Each row of a before or after table is a point. One or more steps were done to the points. Then noise was added and the rows were shuffled. The steps act on columns, c1 being the first. Write out the steps. A step turns or swaps two columns, mirrors them in a line or flattens them onto one, adds a multiple of one to another, or multiplies or shifts one. Angles are multiples of 10 degrees, from the lower column toward the higher: turns from -170 to 170, lines from 10 to 170 but not 90. Use the fewest steps. Two steps may share a column if one is a turn and the other turns, adds or multiplies; they go together, in the order done. Otherwise the lowest column goes first.
In the rows, 128 means zero.

Before, 11 rows:
[[164 150]
 [ 89 167]
 [144 162]
 [ 95 100]
 [150 139]
 [178  94]
 [198 100]
 [122 106]
 [137 200]
 [158  61]
 [118 112]]
After, 11 rows:
[[150 131]
 [ 95 118]
 [104 197]
 [160 195]
 [169 121]
 [121 186]
 [105 139]
 [ 85 142]
 [121  71]
 [ 66  89]
 [150 139]]
Steps: turn c1 and c2 by 130 degrees

Before (10 x 3):
[[119  94 147]
 [ 99  90  87]
 [229 150 141]
 [100 139 136]
 [ 94 118 128]
 [ 72  97 145]
 [ 90 139 115]
 [152 143 136]
 [ 89 123 127]
 [225 165 140]]
After, 10 rows:
[[103 114 149]
 [210 176  75]
 [ 99 123 153]
 [ 95  90 176]
 [133  83 149]
 [111 142 152]
 [ 80  78 115]
 [ 91 143 143]
 [213 156  74]
 [153 147 119]]
Steps: turn c1 and c3 by -40 degrees; multiply c2 by 1.3

Before (11 x 4):
[[158 160 114 192]
 [ 64 128  54 134]
 [165  80 173  91]
 [ 72 136 142  94]
 [122 164  60 160]
 [138  84 138 149]
 [171 177  97 199]
 [170 123 151 115]
 [171 122 144 175]
 [146 116 169 184]
 [ 74 163 171  95]]
After, 11 rows:
[[178 132 177 132]
 [ 89 154 108 169]
 [ 92 116 104 119]
 [182 111 142  97]
 [ 98  70  99 132]
 [125 175 157 129]
 [ 95 195 124 157]
 [118 156 106 178]
 [187 133 129  79]
 [121 108 123 173]
 [ 84 210 125 153]]
Steps: multiply c3 by 0.4; turn c1 and c3 by -160 degrees; turn c2 and c4 by -40 degrees

Before:
[[165 234 138 104  84  77 138 141]
 [138 135 127 134 173 122 123 143]
 [117 142 167 141 171  82 130 160]
 [ 91 148 142  98 118 125 148 139]
 [135 133 130 114 150 149  87 135]
 [133 112 158  80 178 108 106 130]
 [108 160 119 117 163  80 106 108]
 [216 135 127 144  13  95 103  99]
 [158 201 179 142  65 103 115 103]
 [174 179 141 118  88 121 158  85]]
After, 10 rows:
[[162 109 166 127 169  83 130 159]
 [ 93 134 141 165 118 126 147 139]
 [182  66 178 165  65 100 115 101]
 [250 112 128 123  12  94 104  97]
 [114 133 130 142 151 149  86 135]
 [154 171 160 156 179 108 107 133]
 [157 112 120 160 165  81 108 108]
 [216  60 137 215  85  76 138 141]
 [145 117 127 128 172 121 123 141]
 [182  98 142 170  89 121 158  84]]
Steps: add -1 times c6 to c1; turn c2 and c4 by 140 degrees

Before (8 x 9):
[[164 154 117 118 153 115 151 124 111]
 [131 107 147 112 143 133 111 115 115]
 [136 136 137 126 135  88 176  78 104]
 [158 137 122 141 106  88 114 106 114]
 [153 106 136 144 149 158 150 113 113]
 [148 113 114 106 102  98 156  85 131]
 [133 122 146 115 103 234 146 137  84]
 [155 110 162 123 124 102 136 128 128]]
After (8 x 9):
[[160 136 121 141 116  90  94 104 131]
 [166 153 118 119 154 116 185 122 116]
 [147 111 118 109 103  98 196  86 133]
 [134 139 135 126 143  85 246  77 120]
 [158 105 162 121 124 104 153 122 130]
 [151 106 137 144 150 162 183 111 122]
 [132 121 148 113 122 236 175 135 130]
 [133 106 145 114 146 137  90 114 122]]
Steps: flatten c5 and c9 onto the line at 160 degrees; multiply c7 by 2.5
